Rows are points. Two turns around zero, p and q, are shown by what they do to some points. Write where each new point lands after one turn and then the other. Backwards means that the second turn is done in reverse. Each puzzle has new turns, and all numbers are rounded.

Turn p:
[-0.15  2.26] => [-0.59  2.19]
[ 1.52 -2.70] => [ 2.02 -2.35]
[-1.37  0.44] => [-1.43  0.16]
Turn q:
[0.16 2.15] => [1.92 0.98]
[-0.67  1.32] => [0.78 1.26]
[ 2.31 -1.04] => [ 0.31 -2.51]
[-1.79 -2.43] => [-3.01  0.27]
Where do these land?
q, then p: [-1.43  3.40] => [1.53 3.36]
q, then p: [ 1.81 -1.51] => [ 0.12 -2.35]
q, then p: [-0.87 -0.50] => [-0.96  0.30]
p, then q: [ 0.49 -1.38] => [-0.68 -1.30]

Turn p:
[-1.14 -1.98 -1.11] => [-0.43 -2.39  0.74]
[ 3.04  2.22 -1.71] => [ 3.48  1.31 -1.81]
[-1.02  0.27 -0.39] => [-0.69 -0.54 -0.71]
[-0.56  1.20  3.49] => [-2.23  2.93  0.61]
[-0.33 -1.71 -0.28] => [-0.14 -1.32  1.16]
Turn q:
[0.85 1.11 2.83] => [ 1.28 -2.17  1.90]
[ 1.19  1.66 -2.16] => [1.33 2.63 0.39]
[ 0.10 -1.51 -2.08] => [-0.38  1.32 -2.18]
[-2.14 -1.26  1.41] => [-2.24 -1.77 -0.11]
Where do these land?
q, then p: [-2.49  0.54 -1.20] => [-2.38  0.19 -1.49]
p, then q: [ 0.24 -2.88  0.47] => [-0.06 -2.93 -0.07]
p, then q: [-1.07  2.12  0.50] => [-1.06  2.10  0.59]
q, then p: [3.32 0.22 0.23] => [3.09 0.95 0.84]

Turn p:
[ 1.57  0.60 -0.24 -1.20 -1.27  1.45] => [-0.21 -0.28 -0.43  2.18 -0.15  1.72]
[ 0.71 -0.74 -0.91  1.25  0.83 -4.12] => [-1.52  0.48 -1.86 -3.77  0.95 -0.15]
[ 0.10  0.24 -0.70 -3.18  0.59  0.13] => [-1.46 -1.30  1.88  0.59  0.90  1.58]
[-3.08 -1.62  2.22  1.79 -2.49  1.66] => [ 3.85  1.12  1.18 -0.23 -3.33 -0.74]
[ 0.37 -1.77 -1.88  0.72  1.53 -1.16] => [-1.07 -1.99 -1.18 -1.90  0.09 -0.96]
[ 1.52 -0.32  0.61  0.16  2.08 -1.30] => [-0.05 -0.54 -0.93 -1.07  2.53 -0.30]
[-1.19  3.61  0.90  0.45 -1.26  3.34] => [ 0.45  2.50  1.35  4.20 -0.99 -1.14]
Turn q:
[-1.00  0.89 -0.71  1.64 -3.02 -1.48] => [-1.23 -0.76 -1.58  2.61 -1.42 -1.69]
[ 0.64  0.02 -1.09 -1.09  1.91 -1.61] => [-0.32  0.03  0.90 -1.31  2.09 -1.43]
[ 1.55 -2.22 -1.04  2.31 -1.09  3.53] => [ 3.70  1.76 -0.73  2.56 -0.18  1.86]
[-1.65  2.28 -1.14 -0.64 -1.18 -0.45] => [-2.53 -1.27 -1.46  0.87  0.58  0.10]
[ 1.02  0.53  2.42 -2.09  1.63  0.68] => [ 0.11  0.14  0.29 -3.58 -0.39  1.25]
[-1.52  2.41 -0.22  2.93 -0.25 -1.77] => [-3.25  1.61 -0.23  1.92 -0.95 -1.48]
[-1.52 -2.04  0.80 -0.68 -0.48  2.08] => [ 1.31 -1.44  1.23  0.63 -0.87  2.39]
[ 2.48 -1.86  0.98 -2.39  2.50 -0.98] => [ 2.19 -0.07  1.59 -3.71  1.16 -1.00]
Where do these land?
p, then q: [ 0.40  1.87 -1.95 -0.77  1.16  0.10] => [-1.73 -0.14  2.08  1.31 -0.53  0.25]
q, then p: [-1.51  1.27  2.48  3.13 -1.09  0.49] => [ 0.27  2.94  0.06  1.17 -3.35  0.04]
p, then q: [ 2.15 -0.61 -0.99 -0.13 -0.22 -1.43] => [ 0.24 -0.80  0.54  0.97  2.05  1.40]
q, then p backwards: [ 0.47 -0.32 -3.13 -0.95 -1.14  0.33] => [ 2.55 -0.17  0.91  0.25  1.83  1.30]
q, then p backwards: [ 0.93  0.71  1.88 -1.93  0.67  0.40] => [-0.32 -1.82 -0.17  0.08 -0.43 -2.37]
p, then q: [ 0.84 -1.36  2.07 -1.62  2.11  0.53] => [ 2.02  1.62  1.88 -1.93  0.44  0.24]
q, then p backwards: [-3.80  2.77  2.46  1.88 -4.05  1.17] => [ 1.21  0.45 -5.22 -0.56 -4.13  1.77]
p, then q backwards: [ 1.63 -2.53 -2.00 -0.16  1.79  0.49] => [-0.88  0.43 -0.65 -3.12 -2.17 -0.86]
q, then p: [-1.11 -1.78 -0.81  0.54  0.78 -2.08] => [ 1.73  1.20 -0.30 -2.01  1.31 -0.11]
